Each wall is flat, endless, passes through zero and stands at right angles to its row. A trip goes straight from one point to another. Which walls does it cross, in order?

Walls:
(1): [3.26 1.45]
(2): [ 2.23 -3.32]
(3): [1.01 2.87]
Trips:
[ 1.13 -4.89] to [-1.60  0.25] => 2
[ 2.71 -3.43] to [-0.82  1.48] => 3, 2, 1
[ 1.44 -2.23] to [0.06 1.34] => 3, 2
[3.62 0.05] to [-0.41 -0.68] => 3, 1
[1.15 0.45] to [-0.05 -1.55] => 3, 1
[-0.51  0.66] to [ 1.22 -0.97] => 1, 2, 3
[-3.31  0.89] to [ 1.06 -0.51] => 2, 1

Walls:
(1): [-1.05  1.88  0.03  0.40 -0.50 -2.16]
(2): [-4.37  1.17  0.94 -1.68 -0.06 -1.33]
(3): [ 1.64  2.98  2.69 -0.83  1.03 -4.46]
Trips:
[-0.02 -1.70 -0.74  1.04 -1.96 -1.99] to [-1.70 -0.23  1.02  0.30  1.25 -0.61] => 2, 3
[ 2.38  2.79 -2.65 -0.49  2.82  2.52] to [-1.15 -0.49 -1.85 -1.57 -1.13  3.37] => 2
[-1.24 -1.35  1.20  2.14  1.78 -1.00] to [ 1.97  0.98  1.11  3.02  3.56 -0.60] => 2
[ 1.11 -2.02 -1.48  1.35  0.57 -1.80] to [ 0.77  0.04 -0.63 -1.63  1.14  3.40] => none
[ 1.59 -1.23  1.04 -0.52  2.96 -2.29] to [-0.42  2.15 -0.45  0.09 -4.57 -1.54] => 1, 2
[ 4.01  2.69 -0.76  0.81 -0.11 -0.44] to [ 1.91 -2.83 -0.51  1.61 -0.74 -3.80] => none
[ 1.96  3.23 -0.46  2.94  3.04 -0.67] to [-2.94  0.61  1.06  0.53  0.94 -0.79] => 2
[-0.11 -0.71 -1.94  5.05  0.73 -0.54] to [ 1.92 -0.63 -1.13 -1.02  1.25 -1.18] => 1, 3
[ 1.38 -4.67 -2.59  2.33 -0.98 -1.72] to [ 2.45  0.01 -0.17  0.40 -2.06 -1.78] => 3, 1

Walls:
(1): [-1.19  1.58  1.85 -0.96  0.86  0.56 -0.45  2.79 -1.78 -3.04  1.77]
(2): [-1.81 -0.87  0.39 -2.47 -1.35 -0.03  3.57 -0.80  2.55  1.04 -0.19]
(3): [-2.16  2.42  0.61  5.57  0.89  0.75 -0.05 -1.56 -2.51  2.32  0.05]
Trips:
[ 0.67  0.74 -0.08  0.46  0.66  2.01  1.38 -1.50 -0.94 -1.41 -3.16] to [-1.05 -0.01  2.33  0.57 -1.83 -0.82  0.51  2.17  0.56  2.75 -0.62] => 2
[-0.31 -3.40 -2.53 -3.03 -0.67 -1.42 -1.49  1.41  0.93 -2.85  2.03] to [ 0.07 -1.76  0.73  1.86 -1.90  0.31 -0.56 -4.22 -2.40 -1.73  2.64] => 2, 3, 1
[ 3.23 -4.22  0.76  3.23  2.41 -1.91  1.68  1.59 -0.04  3.99  0.31] to [ 1.83  2.63  2.09  3.07 -2.79  2.72 -0.26  1.72 -2.07 -2.46 -2.99] => 1
[ 0.57 -0.45  0.29  0.98  1.41 -1.06  2.11 -2.97  0.66  0.99 -2.66] to [ 1.95  1.19 -2.36 -2.29  0.28 -0.17 -1.99 -5.28  2.37  1.91  0.57] => 3
[ 0.70  3.73 -2.51 -1.52  0.87 -0.98 -1.87  0.21  0.88  0.44 -1.23] to [ 0.19 -0.70 -2.21  1.54 -0.97  0.37  1.35  0.15  0.09  2.37  3.22] => 3, 2
[-0.84 -0.40 -0.32 -2.03  2.06  0.03  1.61  2.35  2.72 -0.96 -0.85] to [ 1.67  0.49  0.05 -1.11 -1.76  2.54  2.54 -1.22 -0.55  2.60  2.21] => 1, 3

Walls:
(1): [-0.21  0.90 -3.34 -0.80  0.48 -2.38 -2.23 -2.19  1.15 -4.24  1.12  3.45
  0.52  0.78  0.02 -0.93 -0.02 -0.87]
(2): [ 0.06 -1.11  0.23 -4.53  0.38  3.57 -2.04 -3.53  0.15  2.51 -1.28  2.19
 -0.54  4.02 -3.41  0.14  1.50 -0.03]
(3): [ 5.91 -0.43  0.76  3.76 -1.75 -1.43 -0.13  0.71  0.12 -0.97 -0.39 -1.25
  2.42  0.29  1.51 -1.12  0.53 -0.40]
(4): [-1.53  0.35  2.23 -0.29  0.80 -1.02 -0.70  0.59 -0.67  0.57 -3.48 -0.61
  0.30 -2.78 -0.03  3.06  0.69  0.66]
(5): [-2.60  0.28 -0.43 -0.18 -0.80  1.12 -1.19  0.49  1.05  0.74  0.41  3.31
 -4.38 -0.01  1.35 -0.22  2.70  3.01]
Trips:
[ 0.36  5.86  2.18 -0.43  2.02  1.45 -1.82 -2.31  0.32 -0.52 -3.44 -3.71
  0.30  0.82 -1.23  0.35 -0.76 -0.94] to [ 0.78 -2.11  2.42  1.30  1.90 -0.79 -3.33  2.10  1.53 -3.72  0.71 -1.65
 -0.44 -1.21 -0.66 -0.39  1.27  2.47] => 3, 2, 1, 5
[ 1.52  1.48  1.02 -2.49 -2.08 -1.06  1.24  1.36  0.70 -0.18  2.12  0.28
 -1.04 -2.43  0.95  1.15 -0.65  0.83] to [-1.98  4.00 -3.11 -0.53  0.48  0.49 -2.10 -0.71 -0.23  0.28  0.07 -2.91
 -1.05 -0.25  5.29  2.00 -2.57  1.61] => 3, 1
[ 2.44  2.97 -1.04 -1.32 -0.60 -0.32 -0.47  0.23 -0.13 -0.88 -2.08  0.96
  2.14 -0.27 -1.07 -0.69  0.61  0.64] to [-2.07 -2.52  2.86  2.63  0.81  2.49  1.13  0.35 -1.88 -1.36 -0.75 -0.43
 -1.35 -0.92 -2.67  2.10 -1.52  1.86] => 1, 3, 2, 5
[-0.22  0.34 -0.02 -0.62  1.61  1.32 -2.25 -1.49  0.77  1.13 -1.18 -4.09
 -0.54  0.32 -1.09  1.23 -0.39 -1.93] to [ 2.85  0.10 -2.88  2.49  0.10  0.13 -0.59 -1.54 -0.43 -1.16  3.18 -2.22
 -0.32 -2.05 -1.54  1.75 -0.09 -0.97] => 3, 4, 2, 1
[-1.03 -2.93  1.71  3.86 -3.00 -0.32  5.54  3.12 -2.37  2.70  1.19  1.21
  1.49 -3.28 -1.61  0.89 -0.18  0.13] to [ 3.52 -0.62 -0.83 -1.20 -0.74  1.28  1.12  0.85  2.48 -0.96 -0.15 -1.03
  3.53  3.93 -0.86 -0.58  0.65  2.00] => 4, 2, 1
[-1.29  2.58  1.65 -1.13 -1.56 -5.45 -4.36 -0.58 -2.67  2.68 -1.31  2.67
  2.27 -1.75 -1.56  1.40  1.90  2.58] to [ 0.72  1.05  0.05 -1.31  1.49  0.52 -2.81 -1.99  1.07 -2.96  2.60  0.56
 -0.81  1.83  0.75 -1.56  2.26  0.43] => 4
